Each row is a point. The last column is the point's height on a tilted bowl or saddle (a function of degree 2), plus a little noise. Count its main directions that bend up, bend down and stay straight.

Points:
[[ 73  44  20 -27]
 [ 15  12 -29  16]
 [  3 -35 -19  28]
 [ 42  30  43   7]
 [-37  34  36  38]
 [-24  -3 -17  30]
 [-45   6 -13  40]
 [-56  24  12  47]
 [ 35   4  13  13]
 [  1 -23 -51  47]
 [-41  31  14  37]
 [-31 -34  -3  19]
 [-34 -16 -12  28]
 [  1 -19 -13  24]
 [-16 -41  18  14]
 [  6  38  24   5]
 [  4  16  21  14]
 [-20 -11   0  22]]
Directions: 2 up, 1 down, 0 straight

Points (25 x 5):
[[ -6  29 -35   6  13]
 [-30  38 -16  -3  -6]
 [-43 -35   8   9  11]
 [ 34   3 -20  11  38]
 [ 32 -44  -7  37  36]
 [-23 -25 -25  -8  26]
 [ 45  38  34   3  51]
 [ -1  12  -6  50  42]
 [-22  -6  11  -4  21]
 [-28  47 -15 -12  -9]
 [ 23   6 -32 -22  30]
 [-32 -32  54 -51  -6]
 [-21  36 -22  22   9]
 [ 21  18  24 -34   0]
 [ 10 -23  11   5  38]
 [-45  13   1 -10 -14]
 [ 18  15   2 -28  14]
 [ 74 -44  23  53  16]
 [-12  58  -9  27  44]
 [ -5 -18 -25  66   0]
 [ 23  12  13   7  42]
 [ 16 -41 -16  17  42]
 [-43  26  -5 -36 -29]
 [-26 -50  21   4  36]
 [-26 -23  14  20  24]]
Directions: 1 up, 2 down, 1 straight

Points (22 x 5):
[[-21   0 -47  10  27]
 [ -1  21 -19 -38  18]
 [  6  -7 -32  -1   2]
 [  6  11   2   7 -11]
 [ 28   5  -1 -26   5]
 [-49  -2  46   6  43]
 [ 32   0  42  55  21]
 [  9   9   8 -59  41]
 [ 14   9  66   6  28]
 [-13  40   6  48  42]
 [  2   8  -3 -60  39]
 [ 39   5 -50 -43  52]
 [-14  18  35  34  22]
 [-55  -3   6   1  33]
 [ 45  -5 -27   9  13]
 [-11 -10  23  12 -10]
 [ 43 -18 -27   7  19]
 [-13  16  40  31  21]
 [ -2 -28  27 -47  28]
 [ 19  -4  30 -13   2]
 [ 26  30  57 -27  43]
 [ -6   8  29  49  18]]
Directions: 3 up, 0 down, 1 straight

Points:
[[-51  -2   7 -30   3  -3  28]
 [ 24  -4  32  -5  16   9  15]
 [ 10 -15  34   3 -25 -11  21]
 [ 10 -10  13  -8 -20 -14  13]
 [ 11  31  12 -18  40  23  14]
 [ 24  -1 -48 -39 -63   5  18]
 [  6 -12 -19   4  29 -11  11]
 [ 21 -35  15  24 -26  -2  16]
 [ 42  -4  44  63 -29 -45  65]
 [ -4 -16 -14  20  10   5   3]
 [  3  11   8  13 -31 -10  11]
 [-12 -14 -21 -35 -12  23  13]
 [ 10 -22  28  -8  -2 -16  21]
 [ 15   6   3 -12 -22  -9   7]
 [ 32  25   2  15  -7 -40  28]
 [ -9 -19  27 -29 -12 -40  34]
 [-27   9   8  17 -25 -18  19]
 [ 23  31   4  42 -30  22   8]
 [ 13 -19  17  -7 -22 -14  16]
 [ 28  17 -39  19  18  21   1]
 [ 33  38  13  27  -3  -2  14]
 [ 51   2 -52 -13  -2   0  14]
 [ -8  53 -15 -12   3  12   6]
 [ -6  48  14  21  11 -69  62]
 [ 12 -32  -5  -2 -13 -28  19]
 [ -7   6  34 -55  13   2  23]
 [  0   7 -21  31  31  15   1]
 [  0  31   0 -15  28 -27  22]
 [ 30 -12 -63   9  56  12  27]
 [ -6  16 -39  -1 -47  28   8]
 [ 47 -10 -28  39  42  12  10]
 [ 10  -9  24 -30 -36  25  12]
 [ 74  -8 -51  21 -47  13  25]
 [ 13 -18  -3 -34 -50  10  13]
 [  3 -13 -34  62   8 -19   5]
 [-34  19 -36   5 -20 -70  55]
 [-12 -16 -34  32 -43   4  12]
 [-29  -7  13  42  29 -62  45]
 [ 22  45 -35 -25   3 -50  36]
 [-11  -4  55 -28  -6  35  27]
 [ -2   1   9 -40 -22  11   7]
 [-20 -21   7   1 -41  -8  20]
 [ 68  15 -68  28  45  -7  34]
 [-11 -58   3  -2 -45  -3  33]
 [-28  12  -6  70  -4 -79  65]
 [-67  34  52  16 -64  -6  69]]
Directions: 5 up, 0 down, 1 straight
